Rows are points. To make a cloud, some directions were put in groups of two or more. Within a group, all points are equally far from the middle, so they leave a hole (a ring in 2 directions, a hollow ball in 3). The other directions are filled evenly. Then the cloud was stretched, turned, moved and blurred a little. Count the holes, and give their numbers of directions, smallest first.
In the rows, 128 means zero.

Cloud:
0:  91 121
1:  83 179
2: 166  86
3:  80 163
4: 170  88
5:  86 131
6: 165  84
7: 129 185
8: 156 158
9:  81 172
10: 166 135
11:  85 183
12: 162  80
13:  81 152
Holes: 1 (2)

Cloud:
0:  76 129 123
1:  90  98  51
2: 108 172 148
3: 112 121 189
4:  82 171 104
5: 115 147 195
6:  96 112  49
7: 132 131 165
8: 110 174 134
9:  55  90 132
10: 127 104 105
11: 145 101 157
12: 145 145  56
13:  86 149 109
14: 181 132  17
15:  89 105 166
16: 178 156 129
17: 152 162 144
18:  68  94  89
Holes: 0

Cloud (28 x 4):
0: 160  73 139 158
1: 146  86 129  44
2: 108 158 144 164
3: 105  77  90  68
4: 160 111 205 101
5: 111 178 109 151
6: 136 165 200  79
7: 177 136 118  57
8:  63 144 134 129
9:  74  82 150 116
10:  90 133 146 164
11: 112 134  56 128
12: 168  81 165  67
13: 133 161  75 139
14: 159 195 134 103
15: 133 184 136 147
16: 187 134 110  92
17: 155 194 142  69
18:  84 169  88 131
19: 137 101 166 170
20: 113  85  66 125
21: 128 189 171  57
22: 148 184 169 128
23: 170 105  90 138
24: 157 114 206  98
25: 158  99 200  85
26: 173 141  90 122
27:  84  68 146 104
Holes: 2 (2, 2)

Cloud (27 x 4):
0: 137  51 131  98
1: 100 113 174  83
2: 141 101 172 161
3: 198  81 134 139
4: 135  45 126 169
5: 176 105  91 160
6: 177  82 101 173
7: 127  40 119 159
8: 173 118  93 128
9:  85  93  66 148
10: 138 168 111 147
11:  88 147 107 185
12: 129  51  99 115
13: 134 179 139 129
14:  98 132 171  79
15: 181  73 115 169
16: 133 112  85 102
17: 193  93 169  99
18: 171 127 191 101
19:  74 108  70 159
20:  78 111 157 142
21: 129  47 106 116
22:  85 125 163  92
23:  78 137  95 185
24: 110  60  70 173
25: 117 111  71 197
26: 129 102 170 163
Holes: 2 (2, 2)
